Every row gives one point. Two turns around zero, p and q, are shown by what they do to some points. Where does a point land after both, in the order given? Backwards means that the second turn is done in reverse. Each puzzle has new turns, and all numbers are rounded.

Turn p:
21 21 => -4 29
12 -48 => 45 -20
-4 13 => -13 5
-19 -8 => -5 -20
-9 23 => -24 7
Turn q:
9 12 => -2 15
-8 18 => -18 8
-16 -47 => 20 -45
15 17 => -1 23
Where do these land?
q, then p: -6 9 => -8 -7
p, then q: 36 8 => -11 35
p, then q: -31 -17 => 20 -29

Turn p:
5 -36 -2 -16 => 39 6 -4 -1
13 47 -27 20 => -53 16 -21 1
-30 2 15 -14 => 3 -4 34 -10
-13 -2 6 1 => 1 -7 10 -8
24 2 7 -7 => 3 4 -7 25
1 -13 1 17 => 6 -15 -13 -7
Turn q:
21 -13 1 -48 => -2 -31 1 -44
-14 -12 0 5 => -8 -8 4 15
-21 -9 17 21 => -23 7 -1 26
2 30 1 10 => 14 22 -18 2
29 25 -12 -12 => 28 12 -5 -29
-4 -21 5 29 => -16 11 23 21
-13 0 -12 -5 => 8 -13 -4 9
Where do these land?
p, then q backwards: 13 17 2 -30 => -2 -2 2 37
p, then q: -4 -12 20 17 => -13 -11 24 -3
q, then p: -1 -31 -21 19 => 5 -39 4 13
p, then q backwards: 11 39 4 -13 => -11 -18 22 30
p, then q: -20 -13 -4 7 => -5 -15 0 -20

Turn p:
13 -12 -11 -32 -23 -11 => 10 25 -13 -4 -31 -16
-9 19 -21 -10 27 -25 => -25 -28 9 -12 -17 -20
31 -20 6 4 -13 30 => 31 29 -6 -8 24 -2
11 9 -27 8 -22 8 => 14 -4 -27 -24 -3 6
26 -6 7 16 -40 -18 => 33 1 -37 22 -4 -4
-29 -4 20 20 14 14 => -9 -8 24 14 18 29
-21 5 14 -33 19 0 => -35 16 22 5 -11 -4
0 -28 -9 14 14 24 => 23 3 27 -16 15 10
-21 37 21 13 25 -21 => -41 -34 2 23 11 0
Turn q:
12 9 12 35 15 -10 => 21 -9 21 26 15 8
-29 -3 21 10 29 -3 => 17 22 -8 7 37 -2
-24 -6 32 -24 4 34 => 6 53 -18 -7 -6 -12
6 12 -9 -36 10 -1 => 12 -8 -13 -29 -12 -17
14 14 -1 15 -25 -20 => -14 -20 28 12 -5 -9
11 -18 6 33 -38 4 => -30 5 27 27 -12 22
24 15 -29 -19 -28 21 => -13 -20 -10 -4 -50 -8
-19 -15 -22 14 -3 -10 => -22 -12 -13 5 20 13
5 -6 -10 -27 38 -15 => 26 -11 -13 -37 14 4
Where do these land?
q, then p: 23 24 -4 12 27 -8 => 34 9 2 8 14 -24
p, then q: -45 28 -15 0 -11 8 => -25 30 -38 3 -14 0
q, then p: -3 2 -18 -10 2 -13 => 5 6 16 -4 -16 -4
p, then q backwards: 34 -19 24 -16 -44 -12 => -20 23 21 4 21 52
p, then q backwards: 9 -1 15 48 -2 2 => -5 6 -14 31 35 -15
q, then p: -9 -25 13 -7 21 -5 => -24 9 3 -19 14 -15
q, then p backwards: 9 34 -20 -15 7 -5 => 19 3 -23 11 4 -30
p, then q: -21 -46 -14 12 -7 6 => 11 22 26 5 -41 4
p, then q: 3 3 19 -24 7 26 => 17 0 -10 10 13 -32
